Rows are points. Examples show where two turns around zero, p and q, send a point. Where does a point land after both, in the order given? Backwards means that the second turn is done in reverse. Each puzzle has new turns, and all numbers are rounded.
In the rows, 128 means zero.

Turn p:
[150 126 140] -> [135 106 117]
[107  95 120] -> [115 158 105]
[138 119 138] -> [127 118 115]
[161 177 144] -> [146  80 161]
[132 156  97] -> [156 138 158]
[ 81  95 129] -> [ 90 168 112]
Turn q:
[ 95 101 145] -> [138 115  85]
[103 141 114] -> [ 99 125 116]
[192 134 147] -> [168 131 182]
[126 106 107] -> [129 155 113]
[124 158 127] -> [106 114 143]
Where do these land?
q, then p: [148 138  91] -> [104 112 161]
q, then p: [154 153 114] -> [ 96 107 134]
q, then p: [120  92 159] -> [173 129 110]
p, then q: [ 90 128 148] -> [106 102 102]

Turn p:
[127 130 153 115  88 159] -> [114 112 103  81 138 124]
[152 151 142 114 130 139] -> [132 146 142  98 142 131]
[132 146  47 111 127  65] -> [210 104 164 171 116 107]
[139 111 117 161 142 122] -> [129 140 116 163 139 144]
[126 123 120 130 159 157] -> [103 146 136 143 146 109]
[125  99 163 102 107 117] -> [106  91 133 105 117 156]
[ 96 136 155 163 142 137] -> [100 158 101 134  98 127]
Turn q:
[110 113 187 133 133  95] -> [160 119 108 142  81  93]
[163 141 121 177  85 137] -> [148 146  96 162 166 166]
[ 85 105 123 114 180 132] -> [ 99  96 151 114 119  77]
[125 150  80 107 160 129] -> [ 72 121 150 111 130 143]
[152 137 121 124 135 152] -> [115 153 124 115 147 132]
[124 137 157 133  80 128] -> [174 146 134 151 121 141]
[137 113 107 108 123 123] -> [128 115 133 101 133 144]
Where do these land?
q, then p backwards: [106 106 125  98 148 147] -> [121 145 125  83 129 144]
q, then p backwards: [ 95 117 176  92 101 157] -> [132 189  94 101 144 104]
p, then q: [142 137 112 116 177 129] -> [127 151 108 159  99 108]
p, then q: [104  91  94 132 139 109] -> [147  99  96 156 151 118]
p, then q backwards: [129 149  85 104 127 155] -> [105  94 147 132 137 166]
q, then p: [115 116 122 143 115  74] -> [120  98  94 145 162 136]
p, then q: [179 113 150 138 107 118] -> [105 155 141  99 161 103]
p, then q: [127 162 140 153 103 132] -> [111 139 142 111 131 169]
p, then q: [156 161 149 175 135 132] -> [ 87 170 148 137 136 154]
